Each row of a before or after table is a point. One or more steps were done to the points. Then noise was added and the rows were shuffled. The steps act on columns, c1 being the first. Name the steps. A step turns or swaps two columns, mirrors them in a line or flattens them onto one, adds a multiple of one to another, or multiplies or shifts one. Angles are multiples of 10 degrees, from the lower column toward the higher: turns from -170 to 170, lines from 10 to 170 but not 90. Use the fewest steps. Two steps may share a column if one is a turn and the other turns, adds or multiplies; they go together, in the order done. Otherwise the lowest column goes first.

Before (13 x 3):
[[-0.29  0.28 -0.02]
 [ 0.48  0.62  0.26]
 [ 0.09  0.27  0.36]
 [ 0.26 -0.08  0.57]
 [ 0.46  0.14 -0.20]
 [ 0.36  0.35  0.09]
 [-0.19  0.21  0.14]
 [-0.03 -0.22 -0.01]
 [ 0.21  0.18  0.03]
 [-0.12 -0.37 -0.44]
 [-0.05  0.01 -0.06]
 [ 0.16  0.18 -0.11]
 [ 0.01  0.70 -0.65]]
After:
[[ 0.38 -0.38 -0.01]
 [ 0.26 -0.17  0.19]
 [-0.03  0.21 -0.10]
 [ 0.10  0.46  0.30]
 [-0.19 -0.29  0.12]
 [ 0.63 -0.43  0.87]
 [ 0.49 -0.67 -0.01]
 [-0.07 -0.38 -0.24]
 [-0.03  0.03  0.03]
 [-0.21 -0.23 -0.09]
 [ 0.24 -0.17  0.00]
 [-0.12 -0.16 -0.55]
 [ 0.61 -0.05  0.21]]
Steps: turn c2 and c3 by 160 degrees; add 0.7 times c3 to c1

Before, 12 rows:
[[-0.46  0.19 -0.26 -0.54 -0.18 -0.07]
 [-0.14  0.47 -0.01  0.11 -0.06  0.18]
 [-0.51  0.26 -0.01 -0.12  0.32  0.06]
 [-0.21  0.22  0.02  0.22 -0.17 -1.11]
 [-0.03  0.29 -0.05  0.22 -0.14  0.24]
 [ 0.01 -0.08 -0.44 -0.03 -0.11 -0.18]
 [-0.09  0.22  0.03 -0.40 -0.06 -0.53]
 [-0.07 -0.02 -0.17 -0.56  0.03  0.15]
 [-0.19 -0.90  0.13 -0.14  0.13  0.17]
 [-0.14  0.34  0.06 -0.04 -0.10 -0.47]
 [-0.14  0.47 -0.09  0.13  0.42  0.19]
 [-0.03  0.16  0.10 -0.99 -0.05 -0.28]]
After:
[[ 0.09  0.10 -0.09 -0.55 -0.11  0.15]
 [-0.01  0.05  0.05 -1.00  0.17 -0.30]
 [ 0.46  0.30  0.10 -0.52 -0.13 -0.08]
 [ 0.15  0.21  0.12 -0.04  0.26 -0.46]
 [ 0.52  0.12 -0.27 -0.12  0.23  0.02]
 [ 0.19  0.21  0.17  0.22  0.09 -1.15]
 [-0.01  0.21 -0.05 -0.03 -0.41 -0.22]
 [ 0.13  0.32 -0.41  0.11  0.34  0.17]
 [ 0.12  0.37  0.04  0.09  0.26  0.18]
 [ 0.02  0.26  0.10  0.20  0.10  0.23]
 [ 0.18 -0.82 -0.06 -0.16 -0.46  0.19]
 [ 0.08  0.11  0.08 -0.40  0.15 -0.54]]
Steps: multiply c1 by -1; turn c3 and c5 by 70 degrees; turn c2 and c5 by 40 degrees

Before, 13 rows:
[[-0.37  0.04 -0.09  0.25 -0.51  0.50 -0.18  0.10]
 [ 0.05  0.24  0.49 -0.21  0.27 -0.19  0.31 -0.04]
 [-0.54 -0.14 -0.27 -0.18  0.58  0.00  0.07  0.20]
 [-0.49 -0.34  0.67 -0.17 -0.17 -0.31  0.25  0.20]
 [ 0.05 -0.11 -0.09 -0.04 -0.06 -0.12 -0.17  0.06]
 [-0.31 -0.07 -0.56 -0.26 -0.41 -0.13 -0.48 -0.57]
 [-0.26 -0.10 -0.11 -0.37  0.13  0.09  0.29 -0.40]
 [-0.48 -0.04  0.06 -0.29  0.45 -0.33  0.58 -0.13]
 [-0.08  0.57  0.41  0.14  0.08 -0.40  0.02  0.04]
 [ 0.13  0.50  0.01  0.25  0.52  0.04  0.32  0.55]
 [-0.56  0.12 -0.01 -0.26 -0.09  0.34 -0.35  0.17]
 [-0.23 -0.03 -0.37  0.10  0.35  0.12 -0.33  0.39]
 [-0.18  0.30  0.34  0.31  0.51 -0.07 -0.16 -0.04]]
After:
[[-0.68 -0.09 -0.28 -0.29 -0.46 -0.03  0.29  0.05]
 [ 0.10 -0.34  0.71 -0.28 -0.50 -0.31  0.47  0.05]
 [ 0.29 -0.07 -0.57  0.18 -0.34 -0.11 -0.23 -0.54]
 [-0.51 -0.05  0.00 -0.13 -0.38 -0.31  0.85 -0.29]
 [-0.49  0.52  0.02 -0.20  0.25  0.02  0.05  0.55]
 [-0.25  0.24  0.50 -0.12  0.10 -0.19  0.49 -0.15]
 [ 0.05 -0.13 -0.11 -0.12  0.03 -0.12 -0.13  0.01]
 [ 0.48  0.03 -0.06  0.11 -0.47  0.53 -0.41  0.22]
 [-0.10  0.58  0.39  0.09 -0.06 -0.39 -0.11  0.09]
 [-0.03  0.12  0.01 -0.31 -0.57  0.32 -0.08  0.00]
 [-0.57  0.30  0.34  0.26 -0.10 -0.04 -0.48  0.17]
 [-0.13 -0.10 -0.10 -0.03 -0.22  0.07  0.70 -0.57]
 [-0.35 -0.03 -0.37 -0.19 -0.16  0.10 -0.42  0.38]]
Steps: turn c1 and c5 by 80 degrees; add -1 times c4 to c7; turn c4 and c8 by 40 degrees

Before (12 x 11):
[[-0.40  0.24 -0.04 -0.34  0.02  0.37  0.22 -0.27 -0.33  0.11 -0.15]
 [-0.49 -0.06  0.61 -0.04  0.52 -0.34 -0.09  0.30 -0.11 -0.01 -0.23]
 [-0.14  0.06 -0.15 -0.40 -0.28  0.10  0.52 -0.35  0.35  0.44  0.26]
 [ 0.09  0.29 -0.52 -0.15 -0.01  0.47 -0.08 -0.02  0.27  0.29  0.27]
 [ 0.06  0.05 -0.19 -0.43 -0.55  0.19 -0.35 -0.30  0.11  0.15  0.26]
 [-0.01 -0.45 -0.26 -0.45  0.23  0.28  0.15 -0.54  0.09  0.17  0.12]
 [ 0.29  0.18  0.40 -0.07  0.10  0.14  0.03 -0.01 -0.07  0.22 -0.40]
 [ 0.03  0.29  0.04  0.00 -0.08  0.37  0.01 -0.59  0.25 -0.05  0.37]
 [-0.51 -0.38  0.72  0.62  0.32 -0.03 -0.06  0.24 -0.45  0.35 -0.49]
 [-0.10 -0.33 -0.24 -0.51 -0.31  0.68  0.41 -0.19  0.42 -0.21  0.21]
 [-0.61 -0.05  0.03  0.31  0.25 -0.51  0.35 -0.12 -0.06 -0.11 -0.95]
 [ 0.07 -0.01  0.20  0.26  0.12 -0.14  0.18  0.17 -0.56 -0.03  0.04]]
After, 12 rows:
[[-0.21  0.22  0.42  0.03  0.11  0.18  0.01 -0.05 -0.24  0.20 -0.43]
 [ 0.05  0.00 -0.19  0.18 -0.57  0.21 -0.38 -0.54 -0.12  0.18  0.26]
 [-0.07  0.23 -0.03  0.07 -0.02  0.40  0.24 -0.44  0.54  0.12 -0.19]
 [ 0.29 -0.07  0.05 -0.29  0.27 -0.47  0.33  0.15  0.53 -0.13 -0.95]
 [-0.12 -0.43  0.72 -0.29  0.39 -0.05 -0.07  0.58  0.69  0.37 -0.48]
 [ 0.10 -0.42 -0.27  0.02  0.28  0.31  0.14 -0.74 -0.02  0.17  0.13]
 [ 0.10 -0.08  0.65  0.22  0.57 -0.37 -0.14  0.13  0.45 -0.01 -0.24]
 [ 0.18  0.31  0.03 -0.39 -0.07  0.39  0.04 -0.48 -0.15 -0.03  0.38]
 [ 0.19  0.28 -0.51  0.11  0.01  0.45 -0.11 -0.10 -0.19  0.33  0.21]
 [ 0.34  0.04 -0.17  0.04 -0.31  0.08  0.53 -0.54 -0.05  0.47  0.27]
 [ 0.41 -0.32 -0.24  0.31 -0.37  0.66  0.38 -0.47 -0.16 -0.21  0.18]
 [-0.56 -0.03  0.21 -0.12  0.13 -0.14  0.15  0.31  0.23 -0.08  0.05]]
Steps: turn c1 and c9 by -120 degrees; mirror c4 and c8 in the line at 70 degrees

Before, 8 rows:
[[-0.21  0.27  0.61  0.12 -0.23 -0.17 -0.07  0.10  0.08 -0.32 -0.04  0.46
  -0.08  0.30]
 [ 0.13 -0.10 -0.10 -0.05 -0.70 -0.18  0.05 -0.18 -0.06  0.36 -0.28 -0.22
  -0.24 -0.04]
 [-0.38 -0.15  0.27  0.23 -0.58 -0.08 -0.35 -0.36 -0.33  0.21 -0.18  0.01
   0.01  0.21]
 [-0.10  0.20  1.01 -0.06  0.19  0.38  0.31  0.30 -0.18 -0.10  0.21  0.33
   0.37 -0.03]
 [ 0.34 -0.40 -0.13 -0.22 -0.29 -0.06 -0.20 -0.24 -0.18  0.11  0.46 -0.02
  -0.90 -0.31]
 [-0.19  0.23  0.34 -0.20  0.27  0.22 -0.21  0.46  0.04 -0.10  0.41  0.35
   0.29  0.30]
 [ 0.12 -0.25  0.72 -0.67  0.45  0.27  0.16  0.19  0.07 -0.46  0.21  0.69
   0.37  0.13]
 [ 0.01 -0.14  0.01  0.40  0.01 -0.41 -0.12 -0.29 -0.09  0.40 -0.01 -0.12
  -0.33 -0.05]]
After:
[[-0.36  0.27  0.33 -0.20  0.38  0.21 -0.15 -0.25 -0.38 -0.09  0.66 -0.15
  -0.09 -0.27]
 [ 0.27 -0.36 -0.12 -0.25 -0.59 -0.07 -0.26  0.00  0.28  0.13  0.43 -0.20
  -0.20  0.79]
 [-0.30 -0.09  0.28  0.23  0.09 -0.07 -0.39  0.00  0.46  0.22 -0.14  0.21
   0.51  0.36]
 [-0.30  0.16  1.01 -0.06  0.11  0.38  0.35 -0.33 -0.11 -0.12  0.53 -0.16
   0.03 -0.40]
 [ 0.08 -0.10  0.02  0.39 -0.14 -0.42 -0.13  0.13  0.28  0.41 -0.10  0.08
  -0.16  0.24]
 [ 0.24 -0.11 -0.10 -0.05 -0.22 -0.18  0.01  0.08  0.17  0.38 -0.37  0.11
   0.47  0.52]
 [-0.32 -0.28  0.69 -0.65  0.30  0.30  0.12 -0.05 -0.17 -0.45  0.27 -0.58
  -0.23 -0.47]
 [-0.45  0.28  0.63  0.10  0.24 -0.18 -0.02 -0.02 -0.14 -0.34 -0.03 -0.23
   0.15  0.27]]
Steps: mirror c1 and c12 in the line at 160 degrees; turn c2 and c7 by 10 degrees; turn c5 and c13 by -60 degrees; turn c5 and c14 by -70 degrees; turn c8 and c9 by -130 degrees; add -1 times c8 to c11
